Rows are points. To make a cloud, some directions were put in groups of two or more. Within a group, all points are equally far from the middle, so they leave a hole (a ring in 2 directions, a hollow ball in 3). The other directions are filled evenly. Then the cloud was stretched, turned, moved and blurred a little. Count the holes, and give their numbers of directions, smallest first.

Cloud (21 x 3):
[[-48  18 -10]
 [-16  35  -4]
 [ 22  33  -5]
 [-47   5  21]
 [ 32   8 -14]
 [-34  -1  36]
 [ 18   5  -2]
 [ 20  32 -40]
 [-50  -4   0]
 [-53 -17   6]
 [-27 -46 -14]
 [-55   3  13]
 [  7 -44 -16]
 [-36  33  -2]
 [-39  10  13]
 [ -2 -25 -46]
 [ 29  56   4]
 [-22  21  33]
 [-35  46  40]
 [-23  42  34]
 [-47  -1  24]]
Holes: 0

Cloud:
[[  3 -40   6  14]
 [-39  21  19 -14]
 [-29  20  16 -25]
 [-27 -26 -20  22]
 [ 12   8  -7 -31]
 [-10 -37  14  -5]
 [ 24   3 -22 -16]
 [-20   8  12 -34]
 [-13 -25  28  -3]
 [ 39  -2  -9   9]
 [  4  39   7  55]
 [-15 -35 -12 -13]
 [-26 -16  -7  49]
 [ 22 -26  -6  34]
 [ 12  -2 -20 -26]
 [  0  20  38  29]
 [-18  17  20  57]
 [-24  45  -9  11]
 [  4  39 -25  33]
 [ 26  17   1 -19]
 [ 22   7 -19  53]
 [ 27   3 -25 -10]
 [ 16  14 -37  16]
 [ -2 -29 -10  45]
 [ 24 -13  19  13]
 [  3  43  19  44]
 [  2  32   6  60]
 [ -1 -39  10   8]]
Holes: 2 (2, 2)

Cloud, 77 rows:
[[  4   9 -23  13 -22  40 -28   8]
 [-27  19 -35 -16  -4 -13 -29   2]
 [-28   6 -22  -6 -19   9  18  18]
 [-32  -2  -4  12 -11  33 -14 -29]
 [  0   4  -1  13 -11   3 -10  35]
 [-30  17  -3  20   4  10   8 -13]
 [-18  27 -17 -17   7 -16  -9   1]
 [-18  -6   0   0 -27  20 -24 -16]
 [-19 -37  12 -13  -6  10   0 -10]
 [ 13  16   1 -25  11 -34  -3  15]
 [-17   3   0 -16 -40 -16   0 -10]
 [  6  -2   6 -30  30  -6  19 -23]
 [ 24  -4 -16 -18  -8 -11  27  12]
 [ 20   4  -3 -10  31 -25  49  -5]
 [-18  -6  -3  14  -9  22   0  -9]
 [-55   6  16 -16   6 -11  -6  -9]
 [-10  18  14  -6  13 -41  36   1]
 [ -9  -3   3 -10 -16   5   4   3]
 [ 25   9  -8   5  10 -12 -15  30]
 [  9  -3 -19  -1  16  -4  -6  15]
 [-22 -13  14  -8 -25  -6 -13  -3]
 [ 19   2  -1  26   7  -9  15  -2]
 [ 19 -20 -23  -7  20   5 -24  -7]
 [ 28  -1 -25   2  -5  -9 -14   8]
 [  1   5 -13  -6 -18  13   8  -9]
 [ -8 -19  12  -2   7 -16  -6   7]
 [-28  19   0 -28  -5 -13  40 -10]
 [ 22   9 -23   0  34 -13  12 -10]
 [ -4  -1  -6  13  -9  10 -15  29]
 [  4  -1 -28 -22  -3 -27 -14 -18]
 [ -3 -27  29 -33  -9 -27 -21   5]
 [ 14  -4 -34 -23   4 -41 -28   2]
 [  5  10   0   0 -33  28  14   4]
 [ 23   7   9   6 -11   0  11  32]
 [-53   1  21   5 -34 -13 -11  -4]
 [-39 -19  -3 -48   0   8 -12   2]
 [ 36  10 -19   1   2   1  23   7]
 [  3   8 -20  13   9  33 -12  -5]
 [-22  15   0   4  -4  34 -24  -5]
 [-14 -14  -3  -3  18 -33  -9 -25]
 [-40 -16  -1  13 -30   2  11 -11]
 [ -6   4 -22  -2 -38  13 -16  10]
 [-17  34   3  -7   6  -2  17   4]
 [-37   3 -17   9  21  32   4 -14]
 [ 28  -1 -12  -4  38   6  33   6]
 [ 27  -1   7 -24   0  -4  17  -9]
 [ -7   5  -3 -24 -34  13  -8 -25]
 [ -1   6   9  13  19 -12  60  17]
 [ 16  -9  -8 -43  37 -33 -10 -16]
 [  3  24  -5  10  12 -16  41  -3]
 [ -5 -22  -5  -2  18 -16  14  30]
 [  0  26  16   2   4  20  -7   2]
 [ -9  21 -10  -8  -5  49 -16  -6]
 [ -6   1 -18  16   3   1  18  -9]
 [ -9  -1  -4   7  13 -18  23  26]
 [-20 -15 -20   2  10 -10  23  23]
 [-44 -20  -4 -18  15   1  -2 -29]
 [ 19   7   0  -1 -23 -15  -9  24]
 [-32   0   5   5 -28  48  12   0]
 [  2  -8 -31   8 -19  20   7  15]
 [-32  -3 -17   2  -4  12  -6 -11]
 [ -3  23  -8 -25   3  -3 -20   6]
 [ 10   5  48   8   3   2  22  20]
 [ 20  10  -5  25  15 -11   3   5]
 [ 20  16 -14   5  11  18 -20  21]
 [ 15   1  13 -23 -22   7 -10   5]
 [  3   2   0  14 -12  13  -9 -22]
 [-14  23   7   9  33 -13  22  -5]
 [  2 -35  15 -15  -3  -4 -15 -11]
 [-40  13  14   3  13   0  17 -10]
 [  7  31   3  -4  20 -34  28   8]
 [-34  10  10  17 -19  22  38 -11]
 [-13  24   3  -4  -7  17 -10  -4]
 [-16 -18   8 -35  14  -4 -16  -3]
 [ -4   9   8   2 -26  -4   1  12]
 [  0  -3 -16 -12 -14   2 -45  -7]
 [-12   2  -1 -15  12  -8 -26  16]]
Holes: 0

Cloud, 91 rows:
[[ 27 -11   5  -5  24 -34   3 -32  -3]
 [ 24  23  -5 -31  23  10  14  25  29]
 [-10  -3 -14  38  14   3  19 -43  -8]
 [  9  11 -32  30  -5 -18  33  -7   5]
 [ -6  13  16 -13  27 -11  46  -3 -11]
 [ -2  -9  -3  39  -4 -21  40   5  19]
 [ 10 -26 -31 -29 -18  -1  24   7  14]
 [ 15 -16  33 -30  -3   1  26 -19 -35]
 [ 19  -2 -28 -25  -8 -14  33   4  -7]
 [ 22 -17  -8 -27 -13   6  32  26 -25]
 [ -4   1  -8  -9   5  39 -14 -12 -12]
 [ 21   5 -12 -17  28  12  -1  29  -5]
 [-10  17   0  15  24  -8  57  12 -11]
 [ 32  -9  32   0  13 -23 -23 -14  12]
 [ 17 -41  12 -25 -22   3   1 -10 -36]
 [ -5 -15   6  28 -16 -11  45  16  22]
 [  6 -34  15 -14   0 -28 -13  34  -6]
 [ 50 -19  -1  23 -36 -17  20  -2  11]
 [ 25   3   3 -33  13  24  18  46  -4]
 [ 17 -35   0 -23 -22  22  -7  -9 -24]
 [ -8 -11   9 -34 -11 -48   9  21  -8]
 [ 24  -7  -2 -21 -41  -1  -6  13 -19]
 [ 33 -28  18  10  19 -13  23  37 -18]
 [ -5  -8  26   3  -7 -60  13  13  10]
 [ 12  -8  13  25  20  13 -15  -8   6]
 [-12  -3 -32 -13  10 -20  43  21 -23]
 [ 30  -5  24  20  18  18  16  24  18]
 [ -4  -1 -16 -24 -16 -23  44  30   7]
 [ 10 -18   8  -2 -11 -49  31  25  19]
 [  7 -19  17  44  -5  14  -1 -26  -2]
 [ 17   3   2 -16   3 -32  50  26 -38]
 [ 42 -12  30   9  -8   5 -17  -6  24]
 [ -6 -27   2 -35  13  17  -8  30  -1]
 [ 11  15  29  -2 -42   1  18 -12 -21]
 [ -8  -3  -8  10 -43  18   9  -2 -12]
 [ -5 -27 -15   4 -25 -11 -25  14   5]
 [  8  -9  22  44 -14 -17  20 -31  -6]
 [  3 -17  25   9   4 -20  -2 -34  30]
 [ 21 -28  -1   8  19  -2  33   4  37]
 [ 28  15 -16 -30 -45 -27   6 -10  20]
 [-15 -28 -10  28 -20  19  24 -21  25]
 [-34  14   6 -12  22   6   7  27 -17]
 [ 32 -25  35  -7 -23  21  19   7  13]
 [-11  26   9 -16 -13 -10   7  26   5]
 [ 10   2   4 -48  22 -20   4  33 -14]
 [-13   4 -10   6  49  14  -7   8   5]
 [-25 -27  16  23  -3  16  23  29  -4]
 [  2 -17  -7 -23 -17 -29  42  35  11]
 [-17 -11 -19  16 -11  -3   1  45  33]
 [ -2 -51   4  -3   2  24 -18   7  -5]
 [ 34   9 -11  -7  29  -4   8  44  23]
 [  5  -4  23 -19 -22  -7  20 -29  25]
 [ -8  -1  35  -1 -26 -26 -10  10  -5]
 [-28 -22  20  -5   2  12  41  12 -22]
 [ 23 -19  -2  -2  21 -35  22 -14 -31]
 [  0 -30 -14  14 -25   2  40  40   6]
 [  7 -31  14  -3  -8 -52  33  21  -1]
 [ 19 -30  27  17  -6 -38  25  27 -29]
 [  0  -1   8  38  16  18  -1   9  15]
 [ 13  -4  34   1 -35  11  31  -3   5]
 [  1  24   6 -21 -34 -30  -5  -2   5]
 [  1 -31  25  10  16   1 -27 -10   2]
 [ 28 -10   7 -13   4 -11   5  -4 -54]
 [ -9  -6   6  31  10 -22   2  39  -2]
 [ -4 -32   4  37   8  12  20 -26   8]
 [ 16   0  -4 -12 -42 -15  41  10  -4]
 [-13   5  24  -6  -8 -17  13  28  32]
 [  7 -47   2 -10  -9  14  21 -15   7]
 [  8 -12  -6 -46   1 -24  -3 -10 -13]
 [  2 -10 -33 -15  38 -19  20  12  -5]
 [ -6 -27  -8   3 -19 -28  36  20  12]
 [ -7 -13 -40 -33   7  -8  -9  -2  -6]
 [  9 -35  -6 -34  -4  -2  33   9 -15]
 [  3 -12  13 -17 -23 -16  26  34 -41]
 [  7  25  -5  13 -16  11  38  13 -14]
 [ -1  27   5   7  23 -28  16  51 -20]
 [ -4  -3   7  16   1 -31   8  46  25]
 [ 13 -15  15 -34  23   3  22  39 -45]
 [-17  11  -4 -19   5   1  11 -24  11]
 [ 16 -27  24  -1 -33 -29  33  24 -19]
 [ -9 -42  -3 -38   5 -14   0 -21 -10]
 [-38  -1   7  -1  20  18  18  28 -40]
 [ 30 -18   0   4  -3  -8  -7 -29  48]
 [ 35  10  -6 -30   2 -28   0 -26  -1]
 [ -1 -24 -24  -4 -33   8  21  15 -22]
 [  7   1 -10 -34  26  -7   3  -9   1]
 [ -6  -8  51  -8   1  -4   7  29   5]
 [ -6 -10  -3 -25 -17 -19 -21   9 -39]
 [ 37  -3 -12 -14  10   6  40   7  -8]
 [ 13  32 -30   2  -6 -14  -4  16   7]
 [  2 -34  -8 -19  -6   5  -2  51   2]]
Holes: 3 (2, 2, 2)
